Each row of a before or after table is a point. The points were changed in one or more steps. Then noise was added and the rows were shuffled. The steps act on columns, c1 being the first. Name the steps. A step turns or swaps two columns, mirrors them in a line or flattens them onto one, adds a multiple of one to another, or multiplies or shifts one. Angles are multiples of 10 degrees, from the lower column toward the higher: turns from -170 to 170, lines from 10 to 170 but not 90. Use the fewest steps. Two steps may share a column if one is a turn and the other turns, adds or multiplies; they go together, in the order done. Otherwise the lowest column goes first.

Before (10 x 3):
11	22	-30
-13	1	-65
-14	12	-1
27	73	31
37	-6	-33
40	-28	12
-16	-19	62
-34	19	-31
-47	22	41
69	15	21
After, 10 rows:
-15	14	24
-62	43	52
18	-2	-28
-22	36	-67
-67	-55	-33
-93	-5	-47
-10	-24	12
-65	11	-6
-38	36	10
-84	35	11
Steps: shift c1 by -50; mirror c2 and c3 in the line at 160 degrees

Before:
-2	-31	-81	-8	1	-57	-10	-7
1	-3	29	-4	33	-19	57	-12
-1	-4	-28	-18	3	21	-35	67
8	28	10	44	42	9	-16	18
-7	-26	-66	-6	19	35	27	8
12	-26	13	41	-47	3	-58	-21
-25	-20	-88	5	37	10	-20	23
1	10	-84	-1	-12	-10	21	20
-23	-8	24	7	7	19	-41	60
23	-13	37	36	31	17	-20	94
26	-1	-55	-25	43	29	-47	76
After (11 x 8):
28	37	-61	-9	-19	-27	-12	8
-39	30	-52	-6	-51	-1	35	76
-22	8	-74	-27	-26	-20	-22	23
-55	4	14	-3	64	-26	21	-20
21	-9	-88	9	11	12	-2	23
-8	-58	-86	6	-8	-32	-2	-7
-37	21	-38	12	-13	-2	3	70
61	-19	36	-18	-27	-4	-9	-14
-16	14	60	-46	-2	-11	26	92
-42	17	29	-11	0	-6	-17	61
-14	6	39	-58	-3	28	8	14
Steps: mirror c1 and c7 in the line at 40 degrees; swap c2 and c6; turn c4 and c5 by 140 degrees; add -0.5 times c4 to c3

Before (12 x 12):
27	11	-33	-16	-24	-55	38	-41	-20	-25	4	0
-29	21	-44	26	69	20	54	30	32	-27	-21	-40
-19	45	-48	30	-27	14	6	-9	-34	-24	33	53
-45	-42	-50	-42	27	14	48	-16	29	-25	-22	10
-22	45	44	-42	58	-20	64	-15	34	26	-34	10
13	13	-51	38	47	-66	-3	-54	-13	32	-12	52
-16	-28	19	-58	69	37	18	-41	0	2	17	5
-66	34	44	-53	11	5	-14	-12	-26	16	-53	16
25	16	-51	13	9	25	-10	1	51	1	42	-29
-59	40	-51	-61	37	-52	50	0	-33	39	-40	15
2	-16	20	-21	11	-22	-5	44	48	11	47	-39
21	49	-17	-64	18	-19	-37	-3	-23	-18	21	57
After (12 x 12):
-10	-10	-32	-58	-76	2	17	-17	3	13	-13	-2
12	-20	50	13	-20	-17	-9	23	-20	-23	18	-54
-9	1	-26	-22	1	24	-5	50	-28	-9	41	-53
-1	-64	12	-41	-30	2	49	-20	16	53	-17	-25
-34	63	-5	-40	-39	46	64	-23	16	8	-22	-33
-63	-1	65	-60	-6	65	50	-20	8	33	-16	34
36	-12	33	-17	47	35	37	-23	-4	-10	-18	20
-48	54	-12	-53	-11	1	-14	-33	12	49	-29	28
9	-10	48	25	-70	18	55	9	-35	39	5	-37
25	26	45	-64	-5	25	-37	9	52	-8	7	33
-22	-21	47	39	-10	80	-4	-39	48	-29	-33	20
9	5	65	32	17	-23	5	11	45	26	11	43
Steps: mirror c1 and c10 in the line at 150 degrees; mirror c2 and c3 in the line at 20 degrees; turn c5 and c6 by 150 degrees; flatten c8 and c11 onto the line at 40 degrees; turn c9 and c12 by -80 degrees

Before, 9 rows:
9	4	9	-10	-28	-10	-8	45	24	9	8	-2	17	-13	-5	5	0	-6	-25	-4
-21	-18	4	3	-22	6	-7	-12	6	8	17	-12	19	-63	9	2	-20	1	2	-13
-3	-25	28	-3	-33	1	0	-11	23	-3	-5	-3	-13	3	-10	8	-22	5	-3	6
-20	-19	92	1	-17	6	0	2	-38	2	0	3	8	-16	-16	7	-25	7	-5	3
6	-18	0	-2	81	-1	0	-14	17	0	14	-67	-8	8	-14	23	-8	9	-3	8
2	-24	0	-16	-35	-14	-21	-10	11	14	6	-22	22	6	-11	21	-26	36	12	5
-46	5	-9	-49	-43	-4	5	16	22	-7	-4	-36	-38	5	1	-1	-5	13	14	-5
-31	25	-11	-36	-11	-19	-22	22	19	-5	-15	9	-19	9	42	0	-14	-11	9	4
-8	-22	-14	-3	-6	-29	0	-6	7	-2	-8	-6	-7	-25	5	1	-9	0	12	-1
After (9 x 20):
-18	-21	31	0	-19	6	-3	1	-95	3	12	5	9	-15	-7	4	-61	14	-6	3
-45	8	11	-52	-43	-3	13	15	17	-7	-3	-35	-37	5	-2	3	17	25	16	-6
0	-24	7	-14	-36	-17	-42	-12	8	12	14	-20	21	6	0	21	-16	71	10	8
9	6	24	-9	-29	-9	-17	45	6	8	6	-2	16	-14	4	3	25	-12	-26	-4
-31	23	8	-35	-12	-19	-44	20	21	-5	-43	11	-19	11	14	4	3	-20	10	4
5	-20	16	-2	83	0	-2	-14	12	0	20	-68	-10	6	1	24	9	17	-3	9
0	-24	35	-1	-32	2	0	-10	-6	-4	3	-3	-12	1	-7	8	0	11	-3	6
-21	-18	7	5	-21	5	-13	-12	-1	7	5	-10	18	-63	18	0	-14	4	0	-12
-9	-19	-4	-2	-5	-31	0	-6	18	-2	-12	-6	-5	-23	-1	0	-3	1	12	-4
Steps: add 1 times c9 to c17; turn c3 and c9 by -50 degrees; multiply c7 by 2; turn c11 and c15 by 50 degrees; multiply c18 by 2
